Each row is a point. Each copy is the shape, with its points in the same order, stretched, turned, moved and blurred by noise. Is it also mirrored, or only turned?
In the rows, 100 means zero.

Shape (9 x 3)
57  110  99
98  103  57
70  89  54
44  83  113
148  105  86
65  110  76
132  99  124
162  88  88
70  81  76
Copy 1 (9 x 3)
80  53  120
109  51  72
84  37  73
46  58  123
130  113  72
92  40  104
106  126  104
127  127  57
70  51  82
Copy 1 is: mirrored
Copy 2 (9 x 3)
56  109  113
82  107  64
55  94  63
53  84  130
137  104  70
56  112  86
133  99  112
151  88  72
64  88  87
Copy 2 is: only turned

Shape (8 x 3)
116  68  89
93  149  69
95  82  59
96  135  132
142  132  117
64  118  60
65  91  142
134  136  121
Copy 1 (8 x 3)
119  84  127
115  137  64
106  117  130
87  72  53
135  76  65
77  140  98
59  60  89
129  73  53
Copy 1 is: mirrored
Copy 2 (8 x 3)
101  64  94
87  117  161
74  61  123
101  144  101
141  125  117
49  93  143
62  122  61
133  133  112
Copy 2 is: mirrored
Copy 3 (8 x 3)
132  125  119
86  73  74
123  132  87
71  73  137
114  53  132
80  113  66
60  118  146
107  53  133
Copy 3 is: mirrored
Copy 4 (8 x 3)
126  67  77
110  149  66
104  86  50
115  126  128
159  120  114
78  122  53
75  86  133
150  127  119
Copy 4 is: only turned

Shape (7 x 4)
119  123  97  97
97  115  86  125
77  126  94  60
89  51  89  115
120  61  99  156
119  24  109  93
83  149  150  107
Copy 1 (7 x 4)
120  140  100  92
93  139  101  122
84  126  100  53
94  73  101  124
122  98  111  159
136  49  105  108
98  160  166  85
Copy 1 is: only turned
Copy 2 (7 x 4)
119  124  103  124
95  118  75  136
92  133  113  78
87  60  66  112
102  59  62  163
112  26  93  105
66  135  146  139
Copy 2 is: only turned

Shape (12 x 6)
80  110  76  102  93  94
60  116  103  77  112  131
80  63  103  101  130  104
126  66  77  89  116  71
83  109  155  80  52  122
111  90  104  139  61  96
153  97  104  104  124  117
166  160  56  77  128  139
122  128  94  94  124  79
61  136  130  85  107  144
101  101  135  96  78  29
104  117  77  192  86  95
Copy 1 (12 x 6)
86  84  62  98  91  91
40  92  79  89  106  115
75  66  89  147  97  125
132  85  78  125  71  126
69  72  140  50  119  89
116  38  87  89  104  64
144  92  77  94  141  131
145  138  30  59  138  140
115  129  62  112  119  103
36  99  97  68  137  108
118  109  132  119  79  55
115  48  37  121  138  37
Copy 1 is: mirrored
Copy 2 (12 x 6)
75  106  84  94  83  78
70  128  97  68  108  109
74  68  88  96  124  113
116  61  65  106  109  77
90  101  148  39  62  108
91  71  120  112  48  95
145  94  104  120  102  121
178  165  65  122  98  104
121  112  104  116  112  70
71  144  128  67  105  122
91  62  139  81  86  34
69  90  119  175  48  95
Copy 2 is: only turned

Shape (10 x 6)
136  64  96  82  97  115
124  106  96  88  104  101
42  66  96  120  107  118
94  69  146  77  96  57
83  63  82  74  115  29
107  85  111  74  94  120
91  179  115  78  106  104
136  136  106  80  114  102
66  90  91  162  33  91
118  74  81  54  91  88
Copy 1 (10 x 6)
146  60  86  68  107  95
127  104  90  87  110  92
43  60  98  113  71  107
112  93  149  79  77  46
80  91  121  89  123  16
119  91  93  70  87  96
102  183  98  98  85  98
133  143  89  80  113  107
95  54  86  182  27  71
126  82  79  61  106  60
Copy 1 is: only turned
Copy 2 (10 x 6)
132  79  43  98  127  112
119  94  54  117  93  95
87  81  117  79  140  93
118  20  85  99  77  95
97  32  59  92  93  29
105  85  64  82  96  120
66  125  85  113  47  106
109  103  48  137  73  106
146  109  154  75  105  69
113  60  34  75  101  85
Copy 2 is: mirrored

Shape (13 x 8)
98  55  90  82  160  76  93  99
81  136  136  102  169  119  34  90
94  77  103  82  113  110  158  128
97  77  104  109  127  97  100  38
118  80  71  149  71  103  95  128
97  162  104  76  102  100  98  128
137  99  56  41  82  92  115  105
30  90  43  94  128  115  101  65
76  127  136  83  129  65  119  78
115  114  62  123  109  102  86  58
44  125  47  96  123  119  145  107
79  72  108  66  115  128  119  56
147  80  81  110  122  82  86  49
Copy 1 (13 x 8)
108  67  76  108  159  106  109  69
119  137  102  119  162  69  38  50
97  103  124  94  123  133  137  119
131  96  100  119  123  82  115  34
114  80  96  153  80  113  95  122
112  143  100  84  117  83  79  130
135  87  85  58  93  114  116  115
59  115  60  104  92  103  103  38
100  124  113  92  150  47  116  83
143  114  72  129  88  89  102  65
61  151  74  97  96  118  126  94
107  101  119  77  114  109  117  39
168  78  81  124  115  86  115  58
Copy 1 is: only turned
Copy 2 (13 x 8)
103  70  96  76  123  16  103  149
65  142  141  84  105  50  41  166
105  65  115  118  149  96  156  145
90  86  146  112  70  30  118  140
120  72  87  142  101  96  96  72
94  153  113  86  149  112  118  121
143  106  89  64  100  91  151  121
51  96  82  126  66  61  131  155
67  128  154  89  148  46  143  142
115  127  112  123  62  52  106  109
68  111  79  139  114  91  160  156
84  75  146  101  74  78  137  164
136  92  125  97  69  24  101  111
Copy 2 is: mirrored
Copy 3 (13 x 8)
112  123  77  90  141  56  78  77
111  164  161  105  109  124  46  93
102  109  72  85  130  81  172  86
115  80  112  113  115  92  66  47
95  105  63  125  47  57  128  103
111  120  120  79  94  115  121  142
138  87  41  57  95  94  116  114
41  75  61  109  148  123  71  85
121  89  147  88  140  92  97  104
112  84  81  128  81  113  64  90
56  78  61  119  151  121  130  121
98  88  99  78  128  118  101  42
150  93  81  113  89  80  60  71
Copy 3 is: mirrored
Copy 4 (13 x 8)
106  61  96  95  148  70  94  64
81  144  126  92  174  91  29  84
85  76  93  100  118  94  148  132
86  88  89  123  114  118  76  45
129  91  80  148  67  80  81  133
109  152  122  88  112  82  107  124
156  84  68  61  95  101  144  95
42  118  29  94  108  63  80  70
69  117  154  89  120  87  101  69
114  127  72  126  94  105  83  64
51  140  42  110  97  62  137  120
64  78  68  84  119  132  99  77
141  92  83  119  114  118  90  42
Copy 4 is: only turned

Shape (13 x 9)
105  77  135  97  103  109  109  146  131
78  101  99  125  97  128  116  133  106
106  130  88  87  116  121  98  87  43
91  141  78  81  75  100  84  108  59
123  141  92  95  88  114  93  63  123
86  103  32  113  147  63  107  113  73
75  82  63  77  118  164  80  90  113
98  114  89  105  84  73  120  102  75
69  93  95  100  94  83  124  106  107
107  109  79  125  76  67  86  134  60
55  106  124  104  115  95  101  41  111
130  81  109  104  98  130  128  123  48
81  103  92  88  116  94  90  88  80
Copy 1 (13 x 9)
113  98  138  87  86  103  64  118  110
103  100  102  121  80  98  66  98  90
84  65  67  80  66  125  105  52  102
126  80  63  75  68  98  111  72  84
120  61  93  97  102  73  102  50  145
65  46  66  102  89  65  109  114  70
92  84  50  126  87  125  71  125  137
102  74  103  100  91  89  130  69  80
97  93  102  113  90  88  125  105  95
114  88  92  79  98  84  96  86  50
53  124  88  109  96  100  138  50  139
100  67  111  93  86  157  81  66  71
73  88  78  81  82  105  111  86  105
Copy 1 is: mirrored
Copy 2 (13 x 9)
84  53  77  104  111  167  88  105  104
97  63  56  115  112  112  135  97  88
58  124  94  80  113  51  148  105  64
80  144  75  113  111  53  106  130  65
133  141  94  89  102  98  140  104  122
96  59  106  101  191  50  140  107  77
108  87  5  58  147  79  145  99  131
91  88  108  129  97  77  111  125  79
92  63  83  132  117  92  120  123  121
89  86  100  124  121  72  77  104  39
85  103  100  134  100  89  136  82  169
69  55  88  59  71  87  123  100  48
72  100  87  107  129  70  116  107  110
Copy 2 is: only turned

Shape (12 x 9)
31  88  85  94  76  138  90  125  60
55  53  93  125  82  140  123  82  78
67  55  98  127  154  109  84  92  81
117  107  128  118  79  98  121  61  126
143  138  125  119  115  94  132  62  151
161  91  97  96  58  111  141  95  117
120  104  88  90  107  108  52  110  94
76  93  67  123  78  114  131  133  67
119  100  99  70  75  44  71  147  105
111  105  79  126  70  80  63  103  109
100  95  83  91  107  72  73  91  46
167  126  156  131  92  84  94  94  117
Copy 1 (12 x 9)
37  121  96  68  157  138  101  79  93
52  113  133  84  131  101  145  77  84
85  96  110  161  144  120  137  101  55
108  67  151  93  77  72  98  86  114
137  41  140  105  52  53  86  103  86
98  112  117  64  44  66  110  126  149
102  88  84  114  99  155  99  122  108
58  147  93  72  98  88  107  69  98
99  110  56  123  108  112  62  107  180
103  85  96  108  81  129  101  60  132
127  138  88  116  125  136  92  100  110
111  86  162  122  26  90  61  108  126
Copy 1 is: mirrored
Copy 2 (12 x 9)
33  59  78  100  103  25  126  78  79
70  47  113  139  111  29  79  62  87
91  23  120  138  125  117  86  50  85
132  142  134  142  99  87  77  107  103
181  155  110  150  93  127  99  110  113
137  124  79  86  78  69  52  115  109
87  102  70  96  73  123  87  98  75
89  52  47  108  129  43  100  113  113
68  114  78  51  111  116  96  134  126
82  121  85  120  87  113  81  126  105
71  103  67  86  143  113  51  105  80
166  139  121  130  87  122  64  162  72
Copy 2 is: only turned
Copy 3 (12 x 9)
93  111  34  85  121  151  111  116  149
55  99  88  74  85  148  167  131  126
93  86  133  59  155  139  144  101  108
62  102  145  130  70  96  133  116  107
61  96  148  130  106  71  121  133  63
90  52  96  106  38  77  127  120  101
146  64  108  114  124  136  73  94  102
106  89  23  82  107  111  158  122  111
145  56  66  126  125  90  81  30  119
128  67  97  142  129  140  129  80  94
149  107  102  81  103  129  113  66  96
116  66  160  141  97  50  109  128  106
Copy 3 is: mirrored

Shape (16 x 11)
119  112  58  99  92  138  147  126  140  62  120
93  108  117  100  75  94  50  112  88  77  97
87  90  108  91  91  82  129  93  83  109  80
142  140  125  114  91  135  71  38  113  103  98
39  143  78  56  58  92  89  86  79  95  153
121  82  92  173  72  58  105  110  58  114  105
103  70  136  113  123  71  109  130  108  117  163
91  104  102  125  71  134  95  106  91  103  74
73  115  104  72  108  108  88  56  103  102  93
106  71  82  127  99  67  66  99  94  88  113
113  105  113  64  98  97  87  88  56  115  78
83  151  126  104  55  109  112  68  71  69  110
101  132  119  122  136  101  114  105  109  95  98
64  81  109  73  117  141  76  133  87  78  118
138  83  105  81  86  126  100  100  129  120  81
143  104  60  60  79  68  92  97  97  125  67
Copy 1 (16 x 11)
131  163  115  63  90  120  130  78  86  125  101
140  77  89  101  100  105  67  87  90  86  135
110  107  99  134  54  99  105  90  82  100  88
134  68  139  130  127  146  104  84  129  131  105
104  84  52  113  65  195  110  100  84  74  145
86  141  65  148  115  80  37  88  57  140  123
60  126  119  122  105  95  103  129  40  82  136
137  113  108  114  78  117  54  73  112  108  98
106  60  107  112  78  135  117  87  107  85  95
88  91  85  96  117  81  66  96  70  106  122
127  66  93  136  62  84  99  119  120  119  111
158  98  89  141  97  176  107  85  72  101  112
117  123  93  123  116  104  125  102  91  90  70
125  83  111  75  69  108  75  135  93  64  115
113  103  146  103  67  80  105  81  122  120  113
102  94  74  112  64  52  121  68  130  141  122
Copy 1 is: mirrored
Copy 2 (16 x 11)
80  72  93  52  59  95  88  117  109  53  60
112  119  92  138  132  87  111  79  109  77  92
91  94  117  90  121  95  125  103  61  105  109
146  104  99  94  109  132  80  69  140  152  74
32  102  131  140  103  79  69  46  103  81  133
125  89  98  142  103  83  90  120  42  107  35
112  82  113  110  94  152  78  147  66  49  110
90  90  66  111  123  87  116  98  100  113  78
100  107  115  84  120  94  88  65  114  127  141
141  110  92  116  95  82  79  92  80  79  91
98  136  113  95  138  114  123  82  73  115  87
77  70  122  130  139  86  90  58  107  108  77
106  97  122  80  116  97  80  135  105  113  83
71  100  64  97  136  105  87  97  105  43  119
122  113  81  67  85  143  142  105  100  102  96
113  162  126  79  79  100  150  91  69  118  80
Copy 2 is: mirrored
